Each row of a before or after table is a point. The points were changed in one or more steps. Then noise was added and the rows were shuffled. The steps act on how far a point lies along the listed directions, d1 being the first. What was done? A step turns or swaps two directions, mirrors them in a line or flattens them onto one, adds a multiple of one to another, or multiplies one. Angles are multiples of 10 degrees, from the lower direction toward the higher: turns from -170 to 170, lines from 10 to 170 but not 90. Use the fewest steps. Two steps may share a direction if one is a turn and the other turns, adds or multiplies; they go together, in the order done. Otherwise the lowest direction goes first.
In the rows, 128 means zero.

Directions:
(1): [181 135]
(2): [121 181]
Before:
[[108 134]
 [117  96]
 [ 73 118]
 [145 126]
 [101 160]
 [135 158]
 [217 160]
 [ 51 128]]
After (8 x 2):
[[105 105]
 [ 61 166]
 [114 143]
 [123 170]
 [220 110]
 [144 117]
 [149 150]
 [ 76 146]]
Steps: turn d1 and d2 by -30 degrees

Directions:
(1): [104 150 102  66]
(2): [105  68 157 103]
(3): [162 153 184 100]
(4): [186  99  96 109]
Before:
[[136 182 166 112]
 [164 112 128 103]
 [112 147 159 168]
 [128 121 140 163]
 [146  86 145 113]
 [144 102 142 123]
 [148 135 112 178]
 [114 166 118 167]
 [122 145  87 162]]
After, 9 rows:
[[111 173 129 135]
 [ 28 129 122 146]
 [146 161 105  87]
 [217  70  65 113]
 [ 24 205 159 155]
 [ 46 182 163 107]
 [124 150 150  81]
 [177 115  94 140]
 [206 102  88 149]]
Steps: turn d1 and d2 by 110 degrees; multiply d3 by -1; multiply d4 by 3

Directions:
(1): [167 167  77  94 155 118 159 179]
(2): [158 142 118 194  88 153  94 176]
(3): [134 162 175 178 154 132 196 123]
(4): [115 140  70 151 161 191 126  83]
(5): [101  97  85 179 154  62 132 135]
(6): [ 62 142 150 122 171 150 102 184]
Before, 12 rows:
[[141 115  72 109 101 151 111 159]
 [164 120  91 124 105 131 140 143]
 [ 70  29 187 176  75 148  74  14]
 [127 156 150 129 105 172 111 128]
 [153 161 119 136 138 136 152 156]
 [180 120  50 185 127 186 158  23]
 [ 92  98 116  93 128 147  50 134]
 [110 121 127 146 167 166 113 142]
 [139 178 133  73 119 165 133 150]
 [ 81  90 158 108 152 126 105 100]
 [ 73 111 144  71 142 160  80  74]
 [119 134  79  70 155 110 134 116]]
After:
[[ 81  27 217 159  55 108  82  44]
 [135 157 158 118  99 181 111 127]
 [ 96  95 129  88 125 142  50 142]
 [163 116  87 129 103 137 141 134]
 [149 166 108 133 136 143 148 149]
 [141 188 134  71 115 190 128 142]
 [ 84  90 163 101 149 116 106 110]
 [106 120 132 154 161 165 105 135]
 [ 74 110 161  63 133 159  75  78]
 [138 113  70 113 102 155 111 150]
 [114 134  71  75 159 116 131 105]
 [159 104  80 192 113 182 148  14]]
Steps: turn d1 and d4 by 20 degrees; multiply d5 by 1.3

Directions:
(1): [126 143 156 149  60 100 128  78 123 198 163]
(2): [159 181  71 118 149 136 131 130 159 130 211]
Before, 12 rows:
[[136 145 106 127 132 130 137 124 141 130 166]
 [122 121 135 143 123 120 123 129 124 131 113]
 [120 117 142 131 130 130 116 123 119 117 103]
 [140 138 105 119 148 141 125 137 137 112 141]
 [133 119 139 132 103 120 126 117 123 151 108]
 [130 123 125 121 138 138 129 142 124 114 122]
 [134 132 145 144  92 112 131 100 126 170 146]
 [124 126 130 140 111 113 133 113 121 149 132]
 [125 126 116 128 141 133 128 143 136 114 125]
 [129 131 107 130 148 135 127 138 126 113 135]
 [120 113 136 126 122 130 131 138 117 118 111]
 [131 119 136 125 142 134 122 140 120 118 113]]
After, 12 rows:
[[112 105 157 150 110 115 122 122 113 137  87]
 [118 102 177 147  61 104 125  93 108 183  88]
 [130 124  98 120 170 145 130 165 142  85 120]
 [125  99 139 121 163 142 121 158 114  92  78]
 [119 128 151 152  71  97 135  85 114 188 143]
 [129 115 114 113 165 147 130 163 128  87 106]
 [132 147 178 168  18  81 132  45 119 250 184]
 [139 140  77 118 184 151 128 160 138  82 146]
 [159 159  61 102 189 157 128 161 156  80 170]
 [107  89 157 127 124 131 130 147 103 104  69]
 [161 187  64 121 140 133 140 120 166 139 235]
 [105  87 166 133 129 132 114 130 101 104  54]]
Steps: multiply d1 by 3; multiply d2 by 3

Directions:
(1): [157  76 132  97 207 116 116 171 137 125 154  91  94  68]
(2): [152 136 121  93  70  72 134 191 165 143 178 102 118 177]
(3): [179  71 121 193 101 132  89 172 104 180  87 148 131 133]
(4): [139 130  85 111 122 129 138 176 131  81 146 211 191  87]
(5): [119 124  66 192 144 156 186 133  97 139 201 105 120 141]
(6): [ 83  93  96  95 103 209 102 146 162 124 129 153  66 147]
Before, 8 rows:
[[205  69 140 116 132 116 117 155 139 116  94 149 130  98]
 [189 128 154  90  88  44 104 170 149 109  96 149 160 119]
 [ 95 200 137 146 140 128 169  31  81 123 117 101 154  99]
 [161 127 123 124 138  92 156 131 122 114 177 115 127 126]
 [147 106 110  90  92 115  87 206 165 116 114 199 168 115]
 [145 122 108  87 114 117 128 198 160 123 172 162 151 139]
 [139 188 126 186 188  95 200  80  76 102 136 139 197  97]
 [134 167 135 229 119 110 195  41  49 136 123 105 179 145]]
After (8 x 14):
[[151 146 120 130 110  96 161 112 121 112 171 123 140 146]
 [141 111 110  59 123 109  98 199 174  97 139 180 158  98]
 [166 117 148  63 157 112 149 119 159  71 127 133 127  93]
 [136 135 111  82 108 118 139 183 163 113 175 163 157 145]
 [157 169 120 224 162  98 180  99  63 128 114 151 203 104]
 [141 157 130 211 106 139 136  66  59 174  73 124 164 111]
 [188  94 135 248 155 101 165  98  40 166 115  93 155 108]
 [180 136 156  65 107  45 111 164 155  94 116 136 153 111]]
Steps: turn d1 and d3 by -90 degrees

Directions:
(1): [173 176 152 150 180  85 153 171 129  86 137 166  92  67 107 136 156 149
 105 200]
(2): [ 83 110 153 113 101 168 155 219 152  97 115  74  81 160 109 165 104 161
  80 134]
Before (14 x 20):
[[ 84  78  99  80  60 212 124 113 136 159 105  60 161 213 129 118 111 121
  144  49]
 [135 148 155 138 148  74 140 199 137 108 128 167  75  75 112 132 167 145
   89 179]
 [190 178 145 182 184  51 168 138  97 112 143 180 122  52 112 125 181 159
   93 208]
 [180 185 123 141 193  84 148 187  99  98 130 196  89  60  95 103 146 135
  133 177]
 [149 130 163 129 161 106 153 147 124 106 139 164 138  69 130 130 129 148
  127 141]
 [102  93 105 119  89 170 109 115 146 178 122 106 151 168 140 131 117 128
  131  75]
 [149 157 130 147 164  98 132 114 138 128 120 161 130  95 108  95 151 132
  123 149]
 [ 91 113 108 130 107 143 117 111 139 157 113  77 123 181 155 139 101 155
  134  86]
 [ 51  79 134 108  86 178  96 113 133 173 111  58 175 223 151 139  79 126
  107  45]
 [ 48  96 126  80  60 204 140 180 151 121 132  49 108 171 125 147  95 146
   93  99]
 [ 63  91 146  92  71 183 151 194 151 103 110  59  96 197 144 172  79 157
   66 103]
 [167 190 170 178 200  72 151 164 120  85 138 165 114  47 106 114 164 133
  136 213]
 [ 78 134 161 110 103 171 136 220 135  85 124  99  96 170 108 165 106 157
  109 123]
 [ 90 121 181 127 105 171 177 169 157 102 118  85  73 150 133 164 100 170
   86 147]]
After:
[[214 174 100 133 175  96 120  46 105 144 139 193 175  76 127  77 183 105
  181 144]
 [ 72 109 127  98 102 177 149 243 128 110 106  86  71 172  98 135  86 149
  103 100]
 [ 80 109 156 116  99 126 140 228 150 115 117 114  69 132 115 145 135 150
   77 138]
 [ 45 103 173 129  99 182 156 230 153 100 106  43  97 172 107 150  97 149
  101 125]
 [199 192 146 149 194  56 148 121 116  89 144 203 113  56 140 130 160 138
  108 205]
 [ 86 111 129 119 106 154 133 148 156 133 105  97 122 159 111 118 114 140
  105 103]
 [163 162 104 157 168  77 115  79 121 150 130 149 131 109 151 117 136 145
  154 141]
 [ 58  82 146 126  70 174 170 206 128 129 108  45 108 188 116 164 107 177
   55 112]
 [156 193 159 143 173  95 135 182 115  75 143 180 108  91 103 143 155 144
  134 185]
 [187 178 134 166 204  58  92  46  95 154 147 198 189  83 149  97 158 106
  144 144]
 [ 97  93 161 108 116 153 152 174 140 113 128 114 132 124 130 144  99 156
  116 105]
 [159 171 179 155 162 106 177 133 137  95 135 155  81  77 131 137 137 158
  102 195]
 [171 144 100 148 148 108 109  77 130 170 140 176 162  99 139 111 153 121
  148 127]
 [184 192 127 138 181  82 134 110 118 106 164 186 126  31 120 108 172 123
  132 197]]
Steps: swap d1 and d2
